Rows are points. Two turns around zero, p and q, are shown by what they do to some points. Where does a point land after both, in the order given? Backwards means that the second turn is done in reverse. Each puzzle has new turns, and all numbers are rounded.

Turn p:
.34 -.18 -.55 => .34 .57 -.07
-.22 .44 -.33 => .05 -.06 -.59
-.15 -.20 .15 => .08 -.19 .20
.03 -.06 .74 => -.48 -.32 .46
Turn q:
-.52 -.33 -.03 => -.37 -.22 .44
.14 -.37 .00 => -.16 -.31 -.18
-.10 -.05 -.30 => -.29 .14 .00
-.27 .07 .10 => .03 .02 .29
.75 .68 .22 => .79 .38 -.55
Where do these land?
q, then p: -.38 .37 .42 => -.58 .10 .33
q, then p: .20 -.74 -.28 => .76 -.30 .02
p, then q: .36 .04 .07 => .16 .19 .27
q, then p: -.17 .33 -.21 => -.33 -.12 -.25

Turn p:
-.13 -.30 .15 .37 => .08 -.37 -.20 .28
.43 -.15 -.23 -.54 => .27 .50 .48 .06
-.08 -.34 -.07 -.39 => .47 .03 .22 -.08
.13 .12 .21 -.13 => -.16 -.03 .25 -.06
.31 .16 .10 .33 => -.39 .02 -.03 .29
-.75 .39 -.27 -.09 => .08 -.01 -.51 -.73
.09 .12 .11 .46 => -.34 -.14 -.22 .25
Turn q:
.41 .32 -.40 -.24 => .06 .21 -.07 .66
-.18 -.48 -.35 .03 => .58 -.11 -.11 -.17
-.15 .04 -.06 .44 => -.09 -.17 -.39 -.18
.00 -.15 .29 .21 => -.14 -.28 .08 -.22
-.07 .27 .52 -.44 => -.40 .35 .50 -.09
Where do these land?
q, then p: -.43 .26 -.21 -.28 => -.39 .34 -.01 -.32
p, then q: .37 .06 -.01 .23 => -.16 -.01 -.32 -.25
p, then q: .11 -.13 .37 .41 => .21 -.33 -.18 -.39
q, then p: -.38 -.24 -.54 -.31 => -.43 .54 .30 .15
q, then p: .34 .05 .39 -.05 => .09 -.51 -.07 -.02

Turn p:
-.32 .14 .00 .17 => .39 -.05 .00 .02
-.33 -.27 -.36 .10 => .27 .47 .13 .12
.11 -.10 .61 -.19 => -.27 -.40 -.24 .37
-.11 -.38 .56 .25 => .04 -.06 -.56 .46
.18 .18 -.45 .13 => .02 .21 .14 -.47
.47 .43 -.35 -.46 => -.44 -.18 .52 -.49
Turn q:
-.23 -.05 .22 -.38 => -.06 .01 .40 .29
-.06 .08 -.05 -.24 => .01 -.13 .23 .00
.15 .63 .54 .10 => .80 .26 .08 .08
-.13 .43 -.52 .32 => .07 .06 -.01 -.75
-.29 -.35 .17 -.05 => -.33 .21 .10 .27
.55 -.75 -.25 .27 => -.45 -.34 -.81 .19
.01 .03 -.11 -.03 => -.02 -.08 .02 -.09
Where do these land?
p, then q backwards: -.19 -.20 -.02 -.16 => -.10 -.07 .27 -.11
q, then p: -.44 .36 -.17 -.16 => -.18 -.51 .01 .29
q, then p backwards: .66 .12 .00 .20 => -.16 .18 .42 .51
p, then q: -.13 -.27 .61 .01 => -.34 .15 -.44 -.36
q, then p backwards: .59 .20 -.44 -.22 => .02 .65 .42 .15
q, then p: -.49 -.21 .02 .33 => .41 -.35 .31 -.09
